Every row gives one point. The window is the flat piece filled in between its corners: a triangle in 3 columns, a solid with four corners in 4, and so on. A path goes straight from each point to the next, and from the last back to the first. After which points does the path pass through the window?
(in the rows, 100 means zero)

Window (4 x 4):
98, 79, 139, 64
115, 53, 66, 135
146, 75, 88, 130
60, 124, 128, 65
Path:
(1): 127, 69, 48, 95
(2): 133, 76, 54, 122
(3): 115, 63, 108, 162
(4): 103, 51, 89, 147
(5): 124, 68, 60, 102
(6): 87, 125, 102, 41
(7): 57, 102, 135, 105
(8): 108, 51, 90, 153
Through the window after points: 4, 6, 8

Window (6 x 6):
101, 101, 131, 158, 106, 114
157, 51, 79, 77, 53, 98
80, 113, 115, 101, 65, 119
58, 111, 5, 83, 93, 140
93, 132, 91, 86, 104, 92
91, 86, 157, 79, 126, 75
Path:
(1): 110, 98, 136, 86, 120, 126
(2): 74, 89, 108, 118, 64, 51
(3): 78, 94, 106, 103, 101, 80
(4): 106, 101, 125, 100, 118, 135
(5): 106, 131, 110, 71, 122, 149
(6): 81, 102, 104, 102, 84, 60
(7): 30, 106, 27, 116, 50, 96
(8): 101, 112, 53, 68, 118, 152
Through the window after points: 1, 3, 5, 7

Window (8 x 8):
138, 108, 85, 84, 122, 129, 77, 104
118, 125, 93, 76, 86, 100, 63, 79
176, 68, 82, 91, 86, 103, 78, 86
99, 109, 83, 195, 93, 56, 101, 115
79, 44, 153, 87, 88, 82, 73, 103
150, 128, 69, 159, 104, 82, 165, 105
87, 80, 69, 100, 60, 122, 79, 80
124, 122, 10, 69, 107, 104, 94, 79
Path:
(1): 112, 118, 50, 108, 69, 101, 114, 151
(2): 127, 91, 57, 112, 108, 95, 100, 67
(3): 118, 106, 58, 106, 107, 96, 98, 58
(4): 127, 117, 44, 103, 52, 86, 121, 136
(5): 127, 111, 83, 69, 49, 90, 56, 129
(6): 114, 122, 93, 93, 110, 105, 78, 56
(7): 113, 60, 112, 111, 118, 104, 76, 46
(8): 132, 79, 86, 85, 67, 93, 60, 117
Through the window after points: 5

Window:
76, 131, 69, 120, 97, 75, 105, 105, 82
78, 85, 111, 84, 126, 145, 75, 117, 119
77, 115, 72, 85, 48, 62, 62, 95, 109
105, 128, 132, 57, 135, 40, 5, 164, 128
84, 124, 130, 56, 145, 152, 107, 75, 120
60, 99, 75, 103, 60, 37, 122, 110, 121
111, 69, 58, 37, 162, 150, 126, 82, 107
114, 96, 109, 97, 67, 85, 105, 101, 98
57, 93, 110, 134, 62, 42, 87, 60, 86
Path:
(1): 59, 101, 115, 74, 84, 76, 94, 140, 62
(2): 116, 95, 99, 98, 93, 70, 74, 61, 164
(3): 98, 117, 81, 90, 122, 120, 82, 70, 153
(4): 78, 102, 118, 63, 118, 101, 104, 103, 92
(5): 82, 96, 125, 53, 65, 82, 106, 114, 66
(6): 106, 105, 94, 98, 94, 88, 88, 98, 120
(7): 111, 138, 72, 138, 90, 88, 96, 92, 151
(8): 64, 106, 94, 96, 98, 73, 91, 104, 73
(9): 73, 96, 119, 76, 84, 71, 102, 114, 74
(10): 107, 105, 86, 104, 77, 73, 94, 103, 131
(11): 89, 123, 74, 123, 106, 89, 95, 94, 111
(12): 58, 107, 99, 69, 91, 84, 102, 128, 57
(13): 57, 100, 122, 85, 80, 70, 83, 130, 70
(14): 89, 114, 106, 114, 79, 76, 77, 95, 121
(15): 90, 114, 71, 127, 65, 75, 71, 81, 130
(16): 69, 105, 100, 66, 74, 64, 88, 105, 77
Through the window after points: 3, 5, 7, 9, 11, 15

Window (11 x 11):
128, 120, 79, 145, 53, 130, 122, 89, 74, 86, 129
92, 28, 85, 85, 62, 96, 41, 85, 117, 80, 109
29, 88, 108, 82, 158, 66, 74, 120, 130, 138, 105
130, 10, 94, 129, 92, 93, 68, 93, 113, 139, 122
101, 195, 124, 117, 132, 84, 109, 181, 148, 81, 102
142, 74, 73, 93, 40, 105, 113, 127, 68, 114, 104
62, 59, 144, 62, 138, 125, 81, 117, 149, 116, 99
130, 69, 99, 70, 110, 84, 74, 60, 106, 101, 99
107, 49, 96, 77, 48, 99, 59, 63, 136, 149, 121
127, 90, 132, 112, 43, 74, 112, 98, 80, 86, 133
58, 135, 116, 88, 133, 69, 149, 136, 185, 71, 76
Path:
(1): 80, 100, 145, 133, 95, 82, 81, 109, 112, 96, 49
(2): 91, 103, 90, 73, 117, 88, 105, 117, 156, 94, 147
(3): 111, 110, 54, 69, 106, 88, 98, 116, 133, 99, 170
(4): 90, 83, 121, 116, 93, 103, 81, 106, 119, 121, 69
(5): 93, 70, 100, 101, 79, 94, 79, 105, 120, 95, 84
(6): 94, 69, 92, 69, 93, 88, 93, 108, 132, 89, 136
(7): 103, 103, 96, 72, 122, 98, 127, 133, 130, 91, 155
(8): 98, 109, 117, 138, 76, 83, 76, 120, 100, 99, 55
(9): 82, 75, 121, 100, 97, 86, 79, 93, 129, 113, 91
(10): 110, 72, 81, 82, 114, 103, 86, 101, 135, 101, 161
(11): 119, 84, 96, 100, 93, 102, 93, 119, 113, 95, 152
(12): 99, 87, 114, 123, 85, 97, 77, 86, 100, 135, 56
Through the window after points: 5

Window (12 x 12):
132, 98, 98, 87, 119, 134, 141, 54, 122, 78, 89, 122
109, 87, 99, 70, 152, 120, 127, 98, 34, 112, 91, 97
103, 65, 110, 166, 134, 75, 118, 121, 72, 103, 47, 121
117, 76, 151, 107, 131, 113, 97, 98, 84, 80, 72, 88
138, 85, 78, 81, 96, 131, 72, 94, 145, 36, 77, 99
74, 73, 103, 92, 132, 154, 89, 85, 113, 107, 91, 72
125, 76, 116, 70, 133, 73, 142, 104, 154, 121, 145, 83
74, 185, 130, 97, 74, 84, 80, 98, 139, 153, 146, 128
96, 103, 88, 155, 83, 179, 77, 105, 94, 108, 144, 61
87, 18, 104, 176, 74, 72, 83, 63, 106, 67, 70, 69
124, 77, 89, 121, 102, 195, 51, 90, 84, 157, 125, 52
138, 180, 75, 158, 138, 93, 117, 92, 94, 111, 91, 86
Path:
(1): 110, 105, 111, 141, 139, 131, 62, 85, 100, 104, 109, 105
(2): 90, 80, 104, 113, 152, 103, 87, 55, 136, 76, 136, 124
(3): 128, 120, 114, 90, 99, 91, 130, 111, 95, 133, 75, 85
(4): 115, 86, 99, 94, 73, 140, 141, 92, 104, 136, 75, 62
(5): 98, 87, 105, 121, 162, 126, 61, 95, 73, 96, 115, 104
(6): 122, 91, 95, 117, 152, 127, 102, 59, 102, 88, 126, 106
(7): 118, 114, 97, 104, 100, 128, 125, 89, 109, 101, 78, 94
(8): 106, 103, 87, 101, 61, 127, 151, 98, 78, 103, 62, 66
Through the window after points: 4, 6

Window:
69, 90, 86, 119, 74, 98, 116, 110, 107, 66, 112, 100, 96, 133
112, 96, 97, 101, 122, 74, 83, 107, 99, 128, 63, 106, 78, 112
85, 62, 101, 80, 67, 86, 95, 104, 134, 78, 97, 96, 116, 115
50, 105, 140, 130, 68, 125, 87, 98, 101, 90, 92, 100, 121, 131
105, 148, 91, 108, 108, 119, 82, 45, 86, 91, 109, 92, 103, 96
120, 72, 90, 126, 90, 86, 104, 110, 131, 120, 111, 113, 125, 85
74, 109, 154, 87, 98, 49, 112, 112, 106, 157, 92, 98, 90, 109
116, 84, 94, 108, 63, 90, 80, 117, 136, 112, 108, 75, 81, 86
95, 105, 158, 108, 108, 86, 131, 98, 161, 92, 95, 124, 99, 68
129, 130, 91, 58, 91, 97, 128, 116, 113, 91, 46, 47, 107, 88
117, 83, 109, 71, 98, 137, 101, 140, 108, 112, 96, 110, 103, 147
109, 62, 82, 64, 116, 111, 121, 112, 84, 143, 60, 81, 71, 108
88, 89, 99, 119, 150, 113, 107, 86, 87, 5, 125, 87, 123, 68
126, 88, 124, 117, 76, 115, 101, 87, 86, 81, 104, 115, 102, 106
Path:
(1): 107, 83, 115, 124, 106, 101, 127, 73, 119, 111, 100, 54, 96, 129
(2): 124, 83, 105, 110, 105, 91, 101, 59, 123, 87, 97, 73, 133, 141
(3): 78, 111, 85, 103, 84, 135, 96, 131, 91, 75, 104, 117, 78, 80
(4): 88, 103, 84, 79, 84, 100, 100, 113, 100, 96, 85, 127, 104, 87
(5): 110, 88, 119, 108, 79, 88, 105, 103, 131, 120, 89, 76, 98, 124
(6): 100, 91, 112, 113, 107, 99, 110, 87, 110, 92, 97, 83, 100, 106
(7): 80, 108, 106, 87, 90, 74, 102, 110, 91, 81, 92, 108, 105, 68
(8): 82, 105, 117, 92, 74, 118, 100, 114, 98, 86, 89, 125, 104, 93
(9): 94, 88, 117, 122, 93, 97, 94, 77, 115, 96, 102, 75, 111, 128
(10): 100, 91, 107, 120, 95, 91, 107, 102, 118, 93, 94, 76, 96, 129
(11): 81, 92, 84, 90, 73, 102, 99, 113, 102, 86, 105, 122, 94, 93
(12): 93, 100, 117, 98, 91, 82, 100, 113, 114, 112, 98, 117, 104, 90
Through the window after points: 8, 10, 12

Window (14 x 14):
151, 141, 100, 84, 107, 21, 88, 91, 56, 129, 102, 124, 111, 74
74, 193, 100, 103, 125, 98, 139, 105, 97, 41, 101, 74, 63, 92
112, 122, 138, 180, 90, 28, 79, 139, 60, 80, 122, 76, 75, 68
97, 170, 122, 161, 134, 27, 152, 74, 115, 110, 49, 14, 105, 98
63, 67, 54, 100, 132, 150, 150, 111, 93, 30, 112, 117, 175, 115
138, 148, 59, 49, 63, 91, 71, 143, 144, 77, 77, 61, 134, 127
64, 94, 114, 103, 189, 111, 178, 167, 124, 139, 73, 90, 77, 95
110, 134, 167, 72, 88, 138, 115, 75, 40, 131, 61, 115, 168, 83
38, 128, 127, 106, 67, 21, 127, 129, 85, 77, 69, 68, 106, 69
131, 80, 189, 84, 113, 69, 129, 86, 123, 64, 85, 120, 72, 92
61, 35, 71, 111, 96, 141, 94, 122, 98, 145, 116, 146, 88, 87
112, 56, 86, 102, 67, 58, 118, 144, 53, 84, 89, 103, 48, 107
126, 128, 110, 85, 180, 58, 61, 89, 102, 60, 119, 30, 65, 123
92, 69, 116, 47, 78, 148, 126, 144, 116, 112, 195, 100, 64, 131
Path:
(1): 121, 103, 111, 91, 112, 102, 131, 115, 92, 74, 112, 62, 94, 57
(2): 115, 116, 120, 93, 85, 79, 141, 110, 88, 91, 103, 85, 104, 38
(3): 71, 101, 150, 129, 104, 91, 108, 124, 98, 84, 78, 143, 80, 172
(4): 70, 116, 104, 115, 105, 61, 116, 135, 98, 96, 98, 96, 95, 156
(5): 107, 107, 100, 105, 122, 80, 124, 104, 112, 76, 98, 74, 80, 74
(6): 93, 116, 115, 100, 124, 90, 123, 108, 96, 83, 87, 58, 106, 46
(7): 98, 159, 120, 121, 130, 73, 123, 93, 110, 128, 102, 114, 111, 179
(8): 75, 95, 126, 90, 101, 74, 107, 119, 82, 101, 85, 128, 85, 156
(9): 134, 90, 103, 98, 87, 81, 125, 119, 71, 85, 93, 80, 88, 55
(10): 130, 103, 94, 90, 111, 100, 128, 128, 106, 82, 103, 74, 71, 56
(11): 94, 125, 106, 91, 96, 75, 89, 106, 79, 93, 90, 112, 116, 183
(12): 78, 154, 151, 124, 118, 58, 106, 129, 107, 83, 92, 134, 74, 171
(13): 105, 114, 116, 94, 116, 76, 135, 108, 95, 82, 87, 61, 99, 73
(14): 107, 113, 104, 95, 105, 86, 139, 112, 96, 85, 92, 38, 87, 74
(15): 70, 130, 119, 127, 114, 64, 99, 121, 98, 80, 87, 121, 89, 146
(16): 86, 148, 134, 83, 104, 72, 98, 114, 95, 112, 78, 111, 121, 165
Through the window after points: 8

Window, 14 rows:
159, 88, 160, 85, 74, 115, 121, 91, 59, 128, 105, 101, 98, 103
73, 117, 101, 67, 111, 114, 67, 142, 134, 124, 145, 117, 95, 126
50, 125, 91, 102, 117, 116, 114, 73, 164, 99, 148, 101, 55, 104
89, 126, 79, 96, 82, 156, 107, 124, 66, 106, 138, 132, 127, 49
42, 142, 98, 127, 107, 98, 71, 87, 69, 127, 110, 105, 109, 88
140, 33, 117, 87, 120, 139, 101, 168, 113, 195, 85, 66, 107, 101
49, 99, 74, 72, 133, 91, 127, 65, 94, 154, 153, 98, 110, 121
105, 117, 69, 91, 93, 59, 78, 122, 100, 167, 100, 102, 88, 44
91, 104, 65, 117, 86, 67, 49, 81, 125, 104, 92, 94, 142, 80
175, 44, 74, 117, 162, 61, 129, 165, 66, 125, 98, 12, 123, 116
48, 73, 98, 89, 85, 108, 72, 109, 91, 51, 99, 129, 96, 71
39, 62, 132, 84, 17, 105, 122, 121, 108, 57, 91, 62, 111, 117
78, 132, 98, 46, 127, 137, 110, 102, 82, 135, 73, 94, 119, 123
83, 96, 38, 124, 96, 143, 124, 129, 93, 79, 141, 149, 63, 138
Path:
(1): 85, 86, 112, 91, 104, 93, 128, 125, 122, 118, 102, 96, 100, 105
(2): 78, 80, 96, 102, 132, 84, 119, 110, 100, 138, 110, 98, 121, 105
(3): 101, 119, 72, 64, 100, 128, 90, 110, 81, 119, 138, 70, 86, 120
(4): 104, 90, 73, 52, 69, 117, 81, 121, 91, 123, 114, 59, 67, 123
(5): 106, 83, 115, 103, 105, 115, 124, 116, 99, 120, 114, 119, 117, 88
(6): 69, 83, 108, 152, 110, 74, 124, 126, 99, 113, 100, 135, 134, 94
(7): 82, 127, 77, 44, 86, 121, 48, 93, 89, 121, 118, 79, 64, 73
(8): 89, 107, 36, 103, 109, 141, 30, 84, 59, 148, 128, 86, 92, 108
Through the window after points: 2, 6

Window:
122, 127, 80, 94, 61, 107, 36, 86, 58, 46, 116, 113, 148, 122
81, 126, 72, 125, 138, 123, 107, 149, 179, 152, 82, 119, 43, 121
39, 75, 131, 79, 152, 106, 155, 122, 174, 131, 59, 105, 21, 178
68, 53, 131, 116, 111, 82, 102, 134, 145, 165, 85, 151, 80, 143
123, 110, 117, 79, 40, 94, 45, 64, 64, 104, 112, 72, 103, 61
101, 47, 64, 52, 84, 157, 45, 83, 106, 99, 72, 100, 146, 108
126, 94, 110, 89, 130, 120, 124, 103, 138, 124, 146, 112, 93, 119
88, 41, 78, 42, 105, 163, 66, 146, 71, 68, 71, 184, 91, 67
136, 107, 104, 94, 83, 53, 66, 106, 129, 58, 107, 40, 153, 77
71, 149, 134, 103, 53, 96, 87, 140, 126, 120, 165, 45, 133, 103
145, 86, 127, 132, 47, 123, 72, 119, 86, 78, 110, 40, 122, 110
125, 156, 123, 112, 25, 91, 135, 107, 140, 107, 106, 76, 142, 98
73, 103, 108, 149, 59, 107, 97, 74, 111, 77, 135, 79, 129, 70
82, 59, 39, 82, 115, 84, 146, 139, 125, 136, 91, 94, 63, 146
Path:
(1): 124, 83, 105, 100, 56, 95, 84, 99, 136, 87, 131, 79, 107, 128
(2): 115, 107, 108, 87, 76, 125, 63, 90, 155, 80, 122, 101, 51, 123
(3): 100, 76, 110, 99, 149, 98, 166, 133, 104, 161, 121, 111, 147, 112
(4): 120, 79, 105, 116, 122, 104, 101, 104, 94, 124, 99, 72, 140, 83
(5): 52, 92, 97, 84, 40, 120, 72, 122, 155, 66, 116, 122, 31, 157
(6): 83, 71, 70, 49, 41, 117, 74, 85, 167, 73, 110, 107, 89, 112
(7): 105, 68, 103, 108, 136, 130, 77, 120, 75, 145, 66, 101, 141, 116
(8): 94, 136, 111, 117, 120, 120, 82, 141, 72, 115, 54, 78, 125, 61
Through the window after points: 2, 6, 8

Window:
161, 79, 62, 139, 99, 105, 75, 78, 114, 90, 117, 119, 92, 150
91, 119, 141, 101, 82, 134, 62, 123, 25, 159, 81, 53, 138, 123
111, 61, 63, 116, 162, 134, 111, 111, 116, 133, 87, 40, 42, 53
136, 79, 34, 142, 140, 48, 120, 88, 103, 102, 65, 91, 136, 131
114, 102, 48, 107, 119, 119, 102, 82, 130, 122, 72, 150, 95, 85
149, 38, 60, 56, 135, 101, 130, 158, 147, 130, 83, 40, 101, 45
143, 41, 46, 120, 110, 65, 47, 65, 87, 104, 86, 107, 98, 78
69, 135, 169, 62, 80, 105, 101, 61, 45, 142, 89, 73, 77, 142
146, 104, 87, 107, 159, 83, 81, 110, 90, 71, 91, 119, 110, 92
126, 102, 37, 92, 149, 64, 83, 115, 103, 146, 120, 99, 97, 115
126, 95, 23, 96, 126, 107, 86, 63, 100, 79, 114, 80, 129, 100
98, 116, 119, 76, 84, 124, 148, 124, 5, 141, 112, 100, 89, 100
63, 148, 151, 112, 66, 102, 123, 107, 69, 141, 133, 77, 90, 76
55, 74, 146, 97, 110, 112, 94, 96, 44, 134, 125, 100, 138, 138
Path:
(1): 128, 94, 95, 89, 117, 115, 86, 35, 68, 171, 90, 96, 115, 113
(2): 175, 92, 95, 136, 130, 88, 94, 57, 90, 115, 103, 120, 133, 88
(3): 69, 88, 25, 95, 128, 61, 118, 138, 98, 121, 73, 60, 94, 143
(4): 49, 120, 78, 101, 71, 78, 75, 153, 87, 114, 110, 92, 84, 105
(5): 140, 69, 78, 99, 148, 101, 95, 66, 79, 129, 107, 94, 124, 112
(6): 117, 101, 129, 103, 106, 119, 128, 99, 62, 139, 108, 91, 100, 92
(7): 37, 111, 66, 74, 78, 98, 71, 115, 41, 91, 88, 70, 89, 123
(8): 76, 127, 113, 126, 107, 90, 89, 158, 62, 59, 103, 99, 97, 114
Through the window after points: 2, 4

Window (14 x 14):
140, 59, 110, 45, 129, 114, 154, 119, 142, 105, 113, 96, 92, 5
81, 99, 77, 103, 91, 110, 37, 80, 75, 132, 147, 79, 97, 98
93, 103, 100, 144, 93, 79, 118, 88, 67, 112, 109, 116, 97, 114
142, 101, 72, 39, 103, 87, 68, 118, 90, 57, 137, 108, 26, 141
126, 98, 50, 29, 158, 66, 90, 142, 97, 79, 120, 118, 63, 129
106, 128, 96, 98, 105, 92, 63, 78, 97, 96, 128, 60, 103, 139
115, 71, 70, 121, 119, 122, 189, 148, 126, 119, 86, 96, 66, 84
94, 110, 92, 78, 123, 108, 90, 105, 117, 86, 173, 109, 77, 105
50, 106, 119, 114, 81, 82, 114, 109, 48, 125, 121, 53, 102, 117
92, 90, 97, 98, 70, 110, 86, 117, 74, 112, 137, 86, 145, 116
65, 78, 119, 145, 107, 122, 132, 130, 115, 99, 68, 102, 89, 79
65, 98, 67, 128, 104, 137, 112, 72, 53, 82, 107, 91, 107, 125
68, 90, 116, 104, 97, 117, 158, 110, 91, 145, 69, 113, 87, 132
67, 101, 62, 91, 73, 79, 79, 76, 104, 88, 132, 89, 97, 118
Path:
(1): 91, 164, 33, 100, 65, 115, 118, 108, 75, 103, 103, 86, 108, 107
(2): 103, 57, 113, 81, 130, 77, 78, 86, 97, 97, 146, 89, 78, 135
(3): 98, 22, 104, 149, 106, 73, 118, 86, 85, 105, 113, 106, 88, 126
(4): 81, 116, 82, 87, 99, 113, 109, 110, 88, 102, 122, 95, 90, 101
(5): 118, 124, 86, 70, 111, 104, 110, 122, 96, 98, 122, 97, 88, 56
(6): 108, 21, 108, 82, 111, 109, 141, 104, 133, 106, 111, 91, 88, 93
(7): 100, 53, 112, 95, 111, 93, 81, 88, 104, 80, 133, 76, 89, 126
(8): 109, 136, 66, 81, 99, 100, 101, 122, 89, 98, 128, 104, 80, 76
(9): 93, 115, 70, 88, 105, 114, 99, 105, 79, 98, 120, 103, 92, 111
(10): 85, 54, 85, 101, 129, 85, 108, 99, 79, 81, 111, 83, 96, 133
(11): 95, 69, 93, 101, 117, 102, 125, 103, 109, 91, 136, 87, 80, 120
(12): 84, 148, 89, 87, 96, 109, 95, 123, 84, 122, 123, 116, 90, 83
Through the window after points: 5, 9, 11
